Rows are points. The ring and each string are closed loops that go straight from each point to the next, and from the last back to the first. Before rounding, they use only three directions, however many columns there are. How many times does the string pass through the ring? Passing back the other way cancels.
In the rows, zero is written as 128.

Ring, 7 rows:
[[186 139 152 132]
 [166 172 154 131]
 [ 95 188 135 141]
 [ 65 160 122 150]
 [ 65 109 120 157]
 [120  70 133 152]
 [171  88 142 141]]
String:
[[ 45 208 113 147]
 [ 85 180  96 143]
 [114 152 103 141]
 [103 146 164 146]
 [ 80 180 170 146]
 [ 70 216 150 143]
 [ 90 208 110 139]
 [114 166 107 140]
 [113 154 133 143]
 [ 89 175 176 146]
 [ 78 197 160 144]
 [ 71 214 125 142]
 [ 56 214 144 146]
 [ 73 202  90 142]
 [ 99 166  97 142]
 [114 140 133 144]
 [ 73 163 175 150]
 [ 53 184 164 151]]
Times through: 3

Ring, 8 rows:
[[215 150 119 133 145 147]
 [184 192 126 132 140 152]
 [137 197 133 132 137 153]
 [ 95 166 134 132 135 150]
 [ 89 110 131 133 138 144]
 [126  73 130 134 142 140]
 [164  70 127 135 144 139]
 [211 110 120 134 146 143]]
String (20 x 6):
[[211 164  82 129 146 149]
 [170 146 100 130 143 148]
 [175 139 141 135 141 146]
 [179 147 110 132 143 147]
 [184 156  78 128 145 149]
 [228 175  78 128 147 150]
 [234 171 138 135 143 148]
 [238 177 148 136 143 149]
 [234 193 103 131 145 151]
 [203 182  85 129 145 151]
 [170 154 106 131 142 148]
 [166 148 124 133 141 147]
 [183 175  73 127 145 151]
 [221 205  80 128 145 154]
 [217 201  72 127 146 153]
 [169 157  86 129 144 149]
 [169 145 133 134 141 147]
 [192 148 167 138 140 146]
 [246 173 152 137 143 148]
 [249 178 102 131 147 150]]
Times through: 1
String, 15 rows:
[[ 95 192 165 135 132 152]
 [ 83 201 130 131 133 154]
 [ 83 203  92 127 136 155]
 [116 173  94 128 139 152]
 [138 151 110 131 140 148]
 [141 146 166 137 137 146]
 [116 192 190 138 132 151]
 [110 218 164 135 132 155]
 [116 218 114 129 136 156]
 [127 197  94 128 139 154]
 [138 166 110 130 140 150]
 [138 164 145 134 137 149]
 [138 158 168 137 136 148]
 [146 142 130 133 140 147]
 [122 168 168 136 135 149]]
Times through: 2

Ring (9 x 9):
[[214 124 127 119 146 141 134 143 111]
 [184 171 127 110 139 137 138 158 111]
 [121 182 129 111 127 130 139 163 113]
 [ 75 153 133 120 118 126 136 156 116]
 [ 61 124 139 128 115 126 132 148 118]
 [ 78  60 149 142 118 132 124 127 119]
 [122  36 148 145 127 137 121 119 118]
 [170  43 139 141 137 140 124 120 116]
 [208  83 130 129 145 142 129 131 113]]
String (7 x 9):
[[154 119 130 124 134 135 133 143 114]
 [170 120 112 121 139 133 138 144 115]
 [215 120  91 117 151 133 142 143 114]
 [239 129 111 116 152 140 138 144 111]
 [245 154 132 111 150 146 135 150 108]
 [208 165  92 108 148 131 146 157 112]
 [172 145  93 114 142 128 144 152 115]]
Times through: 0
String:
[[ 26 114 158 133 106 127 127 145 119]
 [  7 124 105 129 109 112 141 151 123]
 [ 56 124 101 126 119 116 142 149 121]
 [ 93 119 110 126 125 123 139 146 118]
 [107 121 148 127 123 134 129 145 115]
 [ 97 127 179 128 117 140 122 146 113]
 [ 49 135 179 129 107 134 123 149 115]
 [ 26 124 126 129 110 119 136 149 121]
 [ 11 112 104 131 110 112 140 147 123]
 [ 18 101 165 137 104 127 124 141 119]
 [ 66  98 179 137 111 137 120 138 116]
 [102 100 182 134 118 142 119 137 114]
 [ 98 101 127 131 124 128 133 140 118]
 [ 62  94 106 133 120 119 138 140 121]
 [ 32  93 113 135 113 117 136 141 122]
 [ 14 101 148 136 105 123 128 142 121]]
Times through: 0

Ring, 9 rows:
[[198 165 123 118 122 166 127 140  99 112 172 134]
 [177 187 111 112 116 166 129 142  99 123 165 135]
 [126 197 119 115 119 159 126 142 105 132 140 133]
 [ 84 185 137 126 128 153 120 138 112 131 117 129]
 [ 50 139 159 147 142 146 114 131 121 119  93 123]
 [ 59  98 165 161 150 146 112 126 124 105  92 119]
 [ 90  80 166 164 152 149 113 125 122  95 105 120]
 [145  88 164 155 148 155 116 128 114  90 134 124]
 [190 122 149 136 137 162 122 135 105  96 161 130]]
String, 23 rows:
[[188 198 190 114 141 157 117 143 101 109 167 136]
 [154 165 153 126 134 158 120 138 106 112 148 131]
 [143 139 104 132 120 163 127 136 107 117 142 129]
 [176 156  59 118 102 172 137 140 100 126 163 133]
 [207 195  65 102  98 175 138 145  93 131 183 138]
 [209 223 132  98 117 167 128 148  93 125 184 140]
 [216 210  89  98 104 173 135 147  91 129 188 140]
 [195 164  41 112  94 176 141 142  96 129 174 135]
 [168 154  94 123 115 167 130 139 102 119 157 132]
 [180 147  73 122 108 171 134 139 100 120 163 132]
 [239 168  66 107 101 178 139 143  91 118 195 137]
 [223 153  80 116 108 174 135 141  95 113 185 135]
 [191 125  70 128 109 172 135 136 101 113 166 131]
 [225 132  86 123 113 174 134 138  97 106 183 133]
 [249 158 151 117 132 168 125 141  95  97 194 137]
 [223 168 190 120 144 161 117 140  99  95 181 136]
 [168 154 169 130 141 157 118 137 106 104 153 131]
 [149 134 130 135 130 160 123 135 108 109 143 128]
 [167 115  86 136 117 167 131 134 106 110 152 128]
 [232 136 101 123 118 172 132 139  97 103 186 134]
 [230 162 134 117 126 168 127 141  96 104 187 136]
 [220 180 158 114 132 164 123 142  97 106 183 137]
 [239 197 149 105 126 168 126 145  93 109 194 139]]
Times through: 2

Ring (7 x 14):
[[188 143 156 108  93 128 117 154 124 117 121 111 134  97]
 [172 191 146 112 107 111 120 154 116 129 121 113 130 104]
 [129 205 128 129 127 103 122 140 124 142 135 120 126 121]
 [ 94 176 110 144 139 108 120 122 140 145 151 127 124 134]
 [ 86 111 105 149 134 128 114 109 158 135 162 130 125 135]
 [124  74 131 137 111 144 114 120 157 121 152 124 132 121]
 [155  82 148 124  98 145 115 135 147 115 139 119 135 109]]
String, 13 rows:
[[123 243 144 135 132  92 132 146 117 152 132 122 126 127]
 [109 217 155 144 132 101 137 140 128 153 139 126 128 134]
 [116 177 139 139 127 112 126 134 135 142 143 124 128 128]
 [121 161 117 133 126 115 116 129 137 135 144 122 126 123]
 [109 185 162 147 127 112 136 137 135 148 143 127 130 134]
 [120 175 142 138 124 113 126 135 134 141 141 124 129 126]
 [131 166  96 123 126 111 107 130 132 131 141 119 124 116]
 [139 201  81 115 130  99 103 134 121 133 135 116 120 111]
 [151 212 105 114 123  99 111 144 116 134 128 115 124 109]
 [153 174  82 109 121 108  99 135 124 124 133 114 122 105]
 [144 165 130 124 116 116 117 139 130 131 135 118 129 114]
 [144 205 182 133 114 110 139 154 122 144 128 120 133 121]
 [141 249 172 131 123  94 140 157 112 151 124 120 130 123]]
Times through: 0
String:
[[164  88 108 112 101 139 100 131 143 109 138 115 130 101]
 [147 119 125 123 110 130 111 133 140 121 139 118 130 111]
 [148 112 148 127 105 135 119 136 142 122 139 120 133 113]
 [147  97 110 120 109 135 104 127 145 116 142 118 129 108]
 [142  60 110 124 105 147 102 121 155 111 148 120 130 110]
 [132  71  90 125 113 141  97 115 155 113 151 120 127 112]
 [129 106 108 129 117 132 107 123 147 122 147 121 128 116]
 [124 122 160 141 113 132 128 132 146 132 145 125 133 125]
 [110  83 156 148 114 143 126 122 159 129 154 128 134 130]
 [106  43 145 149 111 155 119 113 170 122 161 129 134 129]
 [120  60 178 148 104 154 130 126 163 125 152 128 138 127]
 [135  84 191 143 100 148 135 136 153 126 144 125 139 123]
 [157  49 187 132  87 160 126 137 155 113 141 121 141 112]
 [170  61 152 118  89 153 112 137 148 108 137 116 137 102]]
Times through: 1

Ring (9 x 14):
[[180 150  83 111  90 125 139  92 138 147 141 148 115 129]
 [141 197  71 112  95 130 158  96 155 148 134 143 109 134]
 [ 81 216  74 120 102 132 169 109 166 147 126 137 108 138]
 [ 33 195  82 129 106 129 168 124 165 146 121 135 112 139]
 [  7 141  93 138 108 121 156 137 152 146 120 136 120 137]
 [ 22  81 110 142 105 115 136 141 134 145 125 139 129 133]
 [ 74  43 131 139  99 114 114 133 118 141 133 143 134 127]
 [136  42 138 130  93 116 104 118 112 140 141 146 134 123]
 [183  82 117 118  89 120 113 101 118 143 145 149 127 123]]
String:
[[144 126 144 121  96 132 119 108 135 135 137 140 123 125]
 [193  98 191 118  94 137  92 102 123 125 144 139 129 116]
 [208  27 164 122  87 121  83 104 101 134 150 149 136 116]
 [197   9 127 123  85 110  92 106  97 143 150 154 136 119]
 [168  46  90 123  87 109 115 106 109 150 145 154 130 126]
 [126  84  63 124  91 109 138 111 124 155 138 152 123 132]
 [205  78  64 113  83 110 126  92 115 155 148 157 123 127]
 [246 109  87 105  81 121 120  80 120 148 151 155 120 124]
 [227 135 136 108  88 134 113  85 130 136 147 145 120 121]
 [158 141 155 118  96 137 117 103 138 131 138 138 122 123]]
Times through: 0

Ring (9 x 14):
[[184 156 125 112 157 118 114 132 158 173 122  96 173 167]
 [159 155 106  85 160  99 109 140 182 171 130 125 175 181]
 [115 132  91  79 143 100 117 142 188 153 134 153 147 170]
 [ 82 104  87  95 118 119 131 139 176 132 132 163 109 145]
 [ 71  87  91 115 102 137 141 134 161 120 127 158  86 125]
 [ 84  75 112 152  88 169 152 123 124 114 118 132  66  97]
 [114  86 129 165  95 176 150 119 107 124 114 109  79  96]
 [146 106 138 163 112 169 142 119 107 140 114  93 105 110]
 [181 141 136 137 142 141 124 125 133 164 117  86 151 144]]
String, 14 rows:
[[130 110 128 135 121 150 135 126 121 146 125 121 116 125]
 [165 125 112 152 121 149 133 125 166 137 101  72 120 134]
 [171 112 126 183 107 174 144 116 142 129  92  51 100 111]
 [155 111 106 169 105 161 142 122 171 121  92  63  96 120]
 [124 103 109 145 108 152 140 126 151 128 112 107  99 122]
 [104  81  82 168  80 166 153 124 188  94  91  88  57 105]
 [102  92  81 143  94 148 144 129 191 107 102 108  77 122]
 [122 112 103 126 118 137 133 131 165 134 117 119 112 136]
 [ 79  89 124 116 111 146 140 129 105 139 142 170  99 117]
 [ 34  56 122 125  86 164 154 127  84 119 146 195  60  91]
 [ 61  58 110 157  75 177 159 122 116 103 120 144  46  85]
 [106  74 112 180  79 184 158 118 133 104 100  94  55  88]
 [100  73 150 171  90 190 156 115  62 129 126 127  71  80]
 [ 96  84 161 141 110 172 146 120  43 150 146 159  98  95]]
Times through: 0
String:
[[115 108 131 122 124 144 134 128 110 150 135 144 120 127]
 [150 125 121 134 128 141 130 127 146 148 117 102 129 138]
 [222 159 117 155 144 138 121 125 188 155  89  30 157 157]
 [249 175 124 155 156 133 115 124 189 167  87  15 176 166]
 [205 156 152 135 156 139 118 124 116 181 121  78 173 151]
 [141 123 153 119 140 143 127 126  82 172 143 139 145 133]
 [131 118 136 120 132 141 130 128 109 159 135 136 133 133]
 [167 136 112 133 134 134 126 129 171 149 108  84 138 149]
 [210 154 113 151 141 136 122 126 189 152  92  40 152 155]
 [216 149 134 164 139 152 126 120 152 158  95  37 149 142]
 [175 121 162 166 127 171 137 116  79 160 118  83 129 113]
 [121  99 158 144 117 168 141 120  61 154 137 137 111 105]
 [ 99  90 153 133 114 163 142 122  59 152 145 160 105 104]
 [106  76 160 170  95 191 155 114  45 136 131 130  78  79]
 [126  79 133 192  84 194 158 113 104 114 101  81  64  82]
 [135  88 109 189  84 182 154 117 153 105  88  63  66  96]
 [133 109 105 146 111 149 138 126 164 128 107  97 103 127]
 [103  95 123 133 110 153 141 126 116 136 129 139 100 116]
 [ 71  73 138 136  98 168 150 123  73 133 142 168  79  94]
 [ 59  53 132 161  76 187 161 118  74 112 130 155  47  74]
 [ 90  64 107 182  70 188 162 117 133  95 100 101  42  81]
 [115  83 102 176  83 175 154 120 157 103  95  84  62  98]
 [130 100 105 158 101 159 144 124 161 119 102  89  89 116]
 [118 106 119 129 118 146 136 128 131 141 125 129 111 126]
 [ 95  85 143 141 106 167 146 122  76 140 137 150  93 101]
 [109  83 152 160 101 180 150 117  64 138 130 130  87  90]
 [143  98 151 174 106 182 147 115  82 139 115  93  96  96]
 [120 100 154 141 118 164 140 121  67 154 137 138 112 108]]
Times through: 0

Ring (6 x 14):
[[157 175 106 155 152 124 112 156 140 104 122 140 133 134]
 [113 192 140 157 179 118 121 138 130 133 126 128 149 142]
 [ 54 152 160 152 171 116 122 114 111 161 130 122 166 132]
 [ 49  91 149 143 127 125 110 113  99 156 127 134 164 114]
 [112  88 137 138  97 140  97 138 100 122 118 163 144 114]
 [166 131 108 146 112 137  99 160 125  95 116 161 127 123]]
String:
[[ 58 115 112 153 150 111 118 118 122 149 134 112 160 116]
 [ 21 112 124 154 163 105 124 103 117 169 138 100 172 116]
 [ 71 124 123 152 149 116 116 122 120 145 131 121 157 120]
 [ 81 136 164 146 144 129 112 124 103 146 123 144 158 129]
 [ 76 130 192 140 135 137 108 121  89 152 119 157 161 131]
 [ 57 101 174 140 125 132 107 115  89 156 123 148 164 120]
 [100 121 174 139 120 140 103 131  93 136 116 164 152 127]
 [ 97 117 141 144 126 131 107 132 108 133 122 147 150 122]
 [ 68  79 107 146 118 121 108 122 114 139 130 127 154 107]
 [ 63  59 116 142 102 126 103 120 104 141 128 136 155 102]
 [ 59  55 147 136  94 135  99 117  88 147 123 151 158 105]
 [ 72  92 172 137 111 138 102 121  86 147 119 159 158 118]
 [ 85 121 175 141 128 136 106 126  93 144 119 157 156 126]
 [ 85 128 147 147 140 126 111 127 109 141 124 140 155 125]]
Times through: 1
String, 23 rows:
[[115 124 151 142 121 137 104 138 105 126 118 159 146 125]
 [116 128 160 141 122 139 103 138 101 127 117 163 146 127]
 [108 107 186 134 103 149  97 134  83 133 112 179 150 125]
 [ 57  68 167 135 101 138 100 115  83 152 121 156 161 111]
 [ 27  62 143 141 116 123 108 105  93 163 130 130 168 105]
 [  7  62 112 148 132 108 116  99 109 169 139 104 172 101]
 [ 65 108 114 151 141 115 115 121 119 145 132 119 157 115]
 [ 79 121 143 147 138 125 111 125 109 143 126 136 156 122]
 [ 49 104 127 149 142 115 116 114 113 154 132 119 163 115]
 [ 59 107 113 151 144 113 116 118 120 148 133 115 159 114]
 [ 83 122 137 148 139 124 112 126 112 140 126 135 154 122]
 [ 99 132 172 142 131 137 106 131  98 138 118 158 153 129]
 [ 71 104 180 138 120 137 105 120  87 150 119 157 160 122]
 [ 45  68 157 138 109 131 104 111  88 156 125 145 164 109]
 [ 48  52 142 137  98 131 101 113  90 151 125 144 161 103]
 [ 86  66 168 132  85 147  94 126  80 137 115 172 153 111]
 [123 115 175 136 105 149  97 140  90 124 112 178 145 126]
 [112 129 142 145 129 132 106 137 111 127 121 150 146 125]
 [ 99  97 116 145 116 128 105 134 114 126 124 142 147 113]
 [ 99  81 106 144 105 129 102 134 113 123 125 142 145 108]
 [113  53 114 136  74 141  91 140 101 114 118 163 140 102]
 [138  70 160 129  65 158  85 147  83 110 108 194 136 113]
 [132 108 169 135  96 151  94 144  90 118 111 183 141 123]]
Times through: 0

Ring, 9 rows:
[[162 114 183  71 104  79  81 128 123 111 118 130 124 111]
 [176 136 184  57  94  93  83 143 118 126 119 120 113  81]
 [175 174 167  74 101 125 117 155 116 144 129 109 104  72]
 [155 205 135 121 125 158 168 153 120 151 142 107 107  97]
 [129 205 108 159 144 169 196 136 132 137 139 118 127 138]
 [102 168  88 179 154 155 191 105 150 101 116 141 164 186]
 [ 94 126  95 171 152 126 163  86 158  76 101 157 184 208]
 [110 101 131 141 139  93 125  90 148  77 106 155 170 194]
 [131 100 158 113 126  81 103 104 137  90 114 145 149 164]]
String (24 x 14):
[[117 145 102 140 134 137 153 104 152  91  96 146 171 164]
 [ 79 140  56 188 157 155 187  76 174  64  79 165 210 220]
 [ 69 138  59 213 172 150 201  72 171  66  97 165 204 243]
 [105 161 113 185 161 137 187 110 138 111 142 136 143 192]
 [114 140 121 155 145 122 156 106 142  99 122 142 154 179]
 [116 108 120 127 130 105 122  92 154  74  89 155 179 177]
 [ 96  61 118 136 136  76 102  64 166  42  73 176 206 219]
 [119  74 133 104 118  79  87  82 157  57  73 165 190 178]
 [123  64 160 107 124  57  79  86 145  66  98 160 169 184]
 [139 101 180 111 127  69  99 113 125 103 134 137 128 157]
 [143 144 163 121 130 105 131 129 122 124 142 125 117 138]
 [146 122 153  92 112  98 102 118 135 101 105 137 145 129]
 [173  99 189  39  86  69  52 127 127 102  97 134 133  91]
 [197 121 215  19  76  70  47 152 109 131 119 115  99  53]
 [173 163 183  81 108 109 113 153 109 146 145 109  93  84]
 [145 155 147 115 124 121 136 130 128 122 128 125 127 126]
 [149 162 149 111 122 124 136 135 125 128 130 121 121 118]
 [158 159 147  88 108 125 121 137 129 124 113 123 128  99]
 [174 191 145  75  99 147 131 156 122 144 117 109 113  64]
 [163 244 139 132 130 179 195 173 107 180 168  90  79  78]
 [142 206 132 148 140 158 186 147 119 151 156 109 105 122]
 [136 152 128 120 125 129 140 121 138 109 111 133 146 137]
 [129 167 116 138 133 143 161 122 139 115 118 131 145 144]
 [123 183 117 162 148 150 185 127 132 127 140 125 131 155]]
Times through: 4
String:
[[133 194 129 156 145 151 185 138 124 141 153 115 114 139]
 [128 167 113 139 134 144 162 120 140 113 115 132 148 146]
 [111 164  83 154 139 158 174 105 156  94  94 145 176 167]
 [110 145  89 147 137 143 160  98 158  85  88 150 182 173]
 [ 88 150  68 184 156 154 188  87 165  78  93 156 193 207]
 [ 68 127  50 201 164 149 189  65 179  53  76 173 221 242]
 [ 69 126  66 207 170 138 190  69 170  61  96 168 205 247]
 [ 95 149 107 194 166 132 187  99 144 100 136 143 155 210]
 [117 138 125 148 141 119 150 107 141  99 120 141 152 174]
 [110  95 117 130 131  98 117  84 158  64  83 162 188 189]
 [ 97  62 122 136 136  74 102  66 164  44  78 175 202 219]
 [108  89 149 150 147  75 121  88 141  79 124 154 158 208]
 [128 121 157 135 138  93 128 112 130 105 136 137 134 168]
 [136 132 149 118 127 105 125 118 132 108 123 135 138 146]
 [138 147 146 123 129 116 137 124 130 117 129 129 131 140]
 [146 144 163 114 126 105 127 130 122 123 138 125 118 132]
 [149 121 155  87 109  97  99 119 135 102 104 137 144 124]
 [170  98 178  38  84  75  53 123 133  96  85 138 144  93]
 [196 116 206  13  72  73  42 147 115 123 105 120 111  52]
 [196 121 195   7  67  83  43 146 121 119  92 121 120  45]
 [202 161 197  26  77 105  76 167 107 150 123 103  90  32]
 [163 191 166 112 124 133 151 158 108 158 160 103  87  95]
 [148 174 149 122 128 131 150 140 121 137 142 116 112 119]
 [155 160 141  91 109 129 125 135 131 121 110 124 133 102]
 [158 184 136  98 112 146 143 145 128 135 118 116 123  92]
 [156 237 126 135 131 181 195 164 116 169 155  97  95  88]
 [141 243 120 169 150 185 221 160 114 171 173  97  91 116]]
Times through: 4

Ring:
[[136  82 134  71 245  79 147  91  91  79 118 177  74 125]
 [105 106 123 101 174  75 137  86  44  91 102 130  47 134]
 [ 97 132 120 130 122  95 129 114  61 117 109  96  69 152]
 [111 174 119 162  91 140 127 174 148 152 132  91 145 174]
 [123 198 115 166 118 152 137 191 190 143 128 140 181 165]
 [139 132 127 107 209 114 147 139 153 103 126 179 133 139]]
String (28 x 14):
[[137 157 126 136 157 141 138 175 187 136 141 141 167 162]
 [133 139 129 125 165 128 137 157 160 129 138 135 142 158]
 [108 194 111 165 108 134 136 168 145 132 113 132 147 159]
 [104 239 105 201  58 164 131 209 188 159 119 115 192 176]
 [ 97 225 104 192  64 148 131 187 154 148 110 113 163 169]
 [103 208 113 191  48 158 123 200 167 171 133  75 170 186]
 [113 146 128 152  87 136 121 167 136 162 146  60 130 182]
 [122 108 133 114 150 109 129 131 108 130 138  95  97 161]
 [112 142 122 131 141 110 134 134 107 120 119 120 105 153]
 [ 93 166 112 151 102 108 131 132  81 122 103 106  93 154]
 [ 78 160 109 150  90  92 129 110  37 114  89  94  59 150]
 [ 87 107 120 112 136  68 130  77   7  98  95  95  22 141]
 [122  75 136  83 196  80 135  91  66 101 126 119  56 142]
 [115 127 124 118 160 101 136 122  97 111 117 128  92 147]
 [ 82 173 106 153 100  96 133 117  53 109  85 117  74 145]
 [ 85 164 109 148 105  95 132 116  54 110  90 112  72 146]
 [ 82 185 105 163  86 106 131 130  68 118  89 110  89 151]
 [ 73 174 107 165  63 101 125 123  43 126  91  78  69 158]
 [ 94 130 123 138  94 103 122 124  64 136 121  62  72 166]
 [112 119 131 129 115 114 123 138 101 144 139  67  96 171]
 [109 157 124 157  84 136 122 168 134 158 139  67 131 180]
 [132 120 135 123 144 129 129 158 152 146 153  94 133 171]
 [125 133 128 123 156 118 135 144 134 126 132 124 122 157]
 [109 201 111 172  95 143 134 179 158 142 118 123 159 165]
 [107 222 107 186  83 152 135 193 174 146 115 129 176 167]
 [116 248 105 202  75 176 136 224 223 159 125 139 220 175]
 [140 171 125 146 150 153 138 191 210 144 145 144 188 166]
 [142 114 135 106 190 120 138 146 157 124 145 139 133 155]]
Times through: 4

Ring (9 x 14):
[[157 153  68 139 166  66  88 153 106  82 198  95  56 116]
 [167 122  92 164 143  84 121 122 125  96 190 152  73 130]
 [157  92 124 174 109 116 152  91 149 128 150 195 110 142]
 [140  79 145 170  86 144 165  79 165 159 112 205 139 148]
 [112  85 153 147  74 173 159  93 171 193  71 170 154 150]
 [100 106 138 126  86 170 136 119 160 193  70 123 143 143]
 [102 143 104 106 122 134  98 152 134 160 101  67 112 125]
 [115 162  82 105 147 102  79 164 116 126 136  50  89 114]
 [140 166  66 120 167  71  75 165 104  91 179  63  63 111]]
String (31 x 14):
[[140 128  98 140 131 116 115 141 130 132 152 114  83 134]
 [146 129  93 142 136 112 114 145 126 127 162 113  73 135]
 [162 134  79 149 149  99 109 154 117 110 193 112  48 136]
 [146 127  98 146 134 101 116 128 129 117 159 129  89 129]
 [153 127  99 155 139  76 116 109 128  93 168 151 101 119]
 [170 116 100 173 141  65 127  95 129  79 188 182  95 122]
 [183  98 106 188 130  89 147  98 135  96 198 203  77 141]
 [163  99 110 170 118 126 145 120 140 135 169 169  76 151]
 [161  89 121 176 108 130 156 105 148 140 157 189  92 152]
 [159  67 149 191  87 128 179  58 167 140 132 245 139 149]
 [151  64 152 185  80 150 181  69 171 161 120 232 135 157]
 [144  81 136 168  89 161 164 104 160 172 124 184 109 160]
 [138 102 120 151 105 148 142 125 148 162 130 146  98 150]
 [126 107 127 146 105 129 135 104 151 149 112 153 131 134]
 [107  82 164 151  71 150 161  60 177 175  59 197 191 136]
 [ 97  64 181 150  47 196 180  65 192 219  31 200 194 155]
 [110  80 152 143  67 204 164 116 172 221  69 152 133 166]
 [119 102 129 138  94 171 141 130 154 188  99 128 112 153]
 [120 112 121 134 104 154 131 132 148 173 108 121 111 145]
 [111 119 124 128 106 136 123 117 148 159  95 121 135 130]
 [ 79 127 134 104  94 153 114 119 155 184  49  93 167 124]
 [ 80 139 120  94 104 158 102 147 145 188  61  60 139 127]
 [103 142  99 103 120 159 100 176 132 181 105  48  88 139]
 [120 138  96 118 127 139 104 164 129 158 128  72  82 137]
 [124 134 101 127 128 119 107 140 132 139 130  98 101 128]
 [115 152  94 114 139  96  89 140 125 122 126  79 112 111]
 [129 133 102 132 129 112 109 134 132 132 135 108 102 126]
 [122 166  79 111 157  72  74 148 112  98 148  66  99 102]
 [129 184  60 106 178  46  55 161  98  72 172  45  81  91]
 [148 180  48 117 184  58  61 183  91  77 203  42  39 107]
 [154 157  63 131 166  85  85 175 104  99 198  71  38 125]]
Times through: 4
String, 31 rows:
[[109  76 158 147  64 197 168 100 177 215  63 168 149 162]
 [ 94  70 176 145  50 196 174  73 189 219  31 187 190 154]
 [ 94  85 166 139  65 171 158  74 179 197  41 174 190 140]
 [ 92  83 164 135  61 192 160  92 180 216  38 159 176 151]
 [ 97  91 150 129  69 205 153 123 171 226  54 129 141 160]
 [ 92 105 141 118  79 192 138 132 163 216  57 107 139 151]
 [ 80 124 133 103  90 171 118 133 156 200  49  84 152 134]
 [ 88 140 118 103 112 129 100 128 143 160  74  81 150 116]
 [ 99 150 104 104 127 114  91 140 132 143  98  71 129 113]
 [ 98 172  84  91 148  94  67 160 117 125 114  35 112 102]
 [114 184  62  92 167  85  56 187 101 111 152  14  69 106]
 [138 154  71 120 153 110  87 182 111 127 170  56  47 130]
 [137 143  86 130 143 104  99 153 121 122 158  89  75 127]
 [133 142  93 131 141  91  99 134 124 112 149 104  98 117]
 [139 163  74 125 164  56  78 141 109  78 173  86  87 102]
 [153 183  48 123 191  29  57 163  89  50 211  61  54  94]
 [158 173  49 128 184  54  68 177  92  70 215  60  34 111]
 [158 173  47 126 184  60  68 183  91  75 216  54  27 114]
 [150 181  48 119 187  47  59 177  90  66 207  48  43 103]
 [135 178  62 114 176  47  61 157  99  71 178  57  78  95]
 [127 159  82 118 154  76  81 145 115 100 151  78  96 107]
 [130 137  97 129 133 110 105 141 128 130 140 100  94 126]
 [133 133  94 130 131 130 110 159 128 147 146  90  73 139]
 [120 137 102 123 127 119 105 141 132 141 125  93 104 126]
 [118 132 103 121 121 142 110 155 134 162 120  83  92 138]
 [109 125 111 117 108 170 118 162 142 189 102  78  93 148]
 [ 83 113 139 109  82 187 129 133 161 213  48  95 148 144]
 [ 83 101 154 120  72 178 141 102 171 205  37 131 177 139]
 [100 103 146 132  85 150 139  93 164 176  65 148 168 132]
 [ 94  85 164 137  64 177 158  81 179 203  41 168 184 144]
 [ 97  69 173 144  50 205 175  84 187 227  36 179 177 160]]
Times through: 0
